Each row is a point. To make a cloud, some directions were put in groups of two or more. Within a group, all points are equally far from the middle, so they leave a hole (a ring in 2 directions, a hollow ball in 3). The other directions are filled evenly. Then the cloud was stretched, turned, moved and blurred a little. Count the holes, and give their numbers of directions, smallest first.

Cloud (20 x 3):
[[ 0.11  0.50 -0.67]
 [-0.17  0.19 -0.59]
 [-0.52 -0.14 -0.74]
 [-0.43  0.46 -0.17]
 [ 0.29  0.01  0.68]
 [-0.34 -0.38 -0.39]
 [-0.60  0.16 -0.02]
 [-0.18  0.33  0.03]
 [ 0.02  0.28 -0.38]
 [ 0.43  0.23  0.14]
 [ 0.10  0.35  0.75]
 [-0.59  0.57  0.11]
 [-0.71  0.03  0.00]
 [-0.11  0.51  0.32]
 [-0.29  0.39 -0.42]
 [ 0.40  0.36 -0.01]
 [ 0.40 -0.05 -0.50]
 [ 0.27  0.06  0.54]
 [-0.43  0.29 -0.73]
 [-0.41  0.38  0.03]]
Holes: 0

Cloud (28 x 4):
[[-0.03 -0.13 -0.27 -0.92]
 [ 0.32  0.33 -0.23  0.07]
 [ 0.06 -0.41 -0.75 -0.27]
 [-0.69  0.06  0.29 -0.45]
 [-0.55 -0.13  0.75 -0.22]
 [ 0.12  0.06  0.40  0.01]
 [ 0.16  0.59 -0.39 -0.36]
 [-0.25  0.39 -0.22 -0.06]
 [-0.03 -0.31 -0.57 -0.49]
 [ 0.30 -0.08  0.02  0.31]
 [ 0.14 -0.26  0.10 -0.77]
 [ 0.02 -0.16 -0.14 -0.96]
 [-0.51 -0.36 -0.31  0.42]
 [-0.08  0.47  0.16  0.29]
 [ 0.08  0.68 -0.34 -0.44]
 [ 0.52  0.12  0.08 -0.41]
 [-0.26 -0.62 -0.48  0.01]
 [-0.25 -0.84 -0.18 -0.08]
 [-0.17  0.60  0.77 -0.07]
 [-0.65 -0.56  0.30  0.03]
 [ 0.28 -0.19 -0.87  0.01]
 [ 0.56 -0.10 -0.11 -0.09]
 [ 0.16 -0.78 -0.15 -0.35]
 [-0.16  0.58 -0.16 -0.13]
 [ 0.11 -0.39  0.29  0.03]
 [ 0.03 -0.11  0.18  0.62]
 [ 0.01 -0.71  0.05 -0.23]
 [-0.21 -0.03 -0.07  0.83]]
Holes: 1 (2)

Cloud, 56 rows:
[[-0.21  0.13  0.60 -0.19  0.13 -0.49]
 [-0.31 -0.08  0.36 -0.21  0.76  0.25]
 [ 0.61 -0.61  0.06 -0.16 -0.61 -0.21]
 [ 0.30 -0.74 -0.18 -0.25 -0.36 -0.31]
 [ 0.10  0.32  0.88 -0.48 -0.58 -0.16]
 [ 0.44 -0.05 -0.54  0.01 -0.43 -0.12]
 [-0.45  0.15  0.29 -0.05  0.69  0.14]
 [ 0.33  0.11  0.79 -0.02  0.25 -0.36]
 [-0.33  0.07  0.46  0.10  0.77  0.13]
 [-0.25 -0.11  0.23  0.44 -0.53  0.50]
 [ 0.66  0.49  0.28 -0.36 -0.11 -0.36]
 [ 0.42  0.08  0.49  0.28  0.03 -0.49]
 [-0.56 -0.21  0.54 -0.31  0.27  0.11]
 [-0.38 -0.27  0.07  0.15 -0.59  0.64]
 [ 0.24 -0.49  0.47  0.48 -0.47  0.11]
 [-0.56 -0.71  0.28 -0.05 -0.04  0.30]
 [-0.15  0.05  0.55  0.44  0.62  0.12]
 [-0.30 -0.06 -0.03  0.57  0.48  0.62]
 [ 0.26  0.01  0.18 -0.35  0.62 -0.19]
 [-0.39 -0.08 -0.30  0.25  0.12 -0.19]
 [-0.08 -0.54  0.58 -0.33 -0.47 -0.27]
 [ 0.50 -0.74 -0.23  0.29  0.26  0.37]
 [ 0.24  0.72  0.75 -0.26 -0.40  0.12]
 [ 0.65 -0.30  0.29 -0.41  0.01  0.50]
 [-0.15 -0.39  0.36 -0.12 -0.93  0.08]
 [-0.28 -0.07  0.32  0.43  0.29 -0.27]
 [ 0.46 -0.77  0.20 -0.28 -0.01 -0.09]
 [-0.10 -0.12  0.68 -0.12  0.66  0.60]
 [ 0.41 -0.37  0.11  0.52  0.42 -0.08]
 [ 0.05 -0.38  0.88 -0.05 -0.08  0.69]
 [ 0.30 -0.32  0.28  0.67  0.27  0.41]
 [-0.08 -0.24  0.37  0.54 -0.17 -0.26]
 [ 0.27 -0.13  0.15 -0.36 -0.58  0.72]
 [-0.04  0.35 -0.21 -0.23  0.58  0.10]
 [ 0.00 -0.43 -0.22  0.00  0.03  0.98]
 [ 0.00  0.00 -0.63  0.09  0.12 -0.05]
 [-0.22  0.21  0.42 -0.18  0.69  0.73]
 [ 0.30  0.00  0.39  0.30  0.70 -0.05]
 [ 0.56  0.18  0.74 -0.10  0.27 -0.16]
 [-0.19 -0.24  0.63 -0.09 -0.15  0.96]
 [-0.19  0.02 -0.06  0.32  0.81  0.23]
 [-0.47  0.56  0.55  0.00  0.19  0.50]
 [-0.11 -0.32  0.67 -0.02 -0.45  0.80]
 [ 0.09 -0.84  0.05 -0.06 -0.34 -0.33]
 [ 0.45 -0.58 -0.15 -0.50 -0.08 -0.01]
 [ 0.55 -0.04 -0.32  0.10 -0.02 -0.48]
 [-0.24  0.15 -0.36  0.14  0.54  0.11]
 [-0.07  0.62  0.14  0.17 -0.34  0.35]
 [-0.58  0.29  0.16  0.31  0.17  0.16]
 [-0.31 -0.59  0.59 -0.23 -0.38 -0.11]
 [ 0.57  0.38 -0.03  0.20  0.22  0.42]
 [ 0.10 -0.04  0.35  0.59 -0.19  0.62]
 [ 0.00 -0.02  0.28 -0.08  0.83 -0.04]
 [-0.45 -0.07 -0.08  0.36 -0.38  0.44]
 [-0.19 -0.28  0.09  0.06 -0.89  0.09]
 [ 0.50  0.18  0.38  0.31  0.57  0.24]]
Holes: 2 (2, 4)
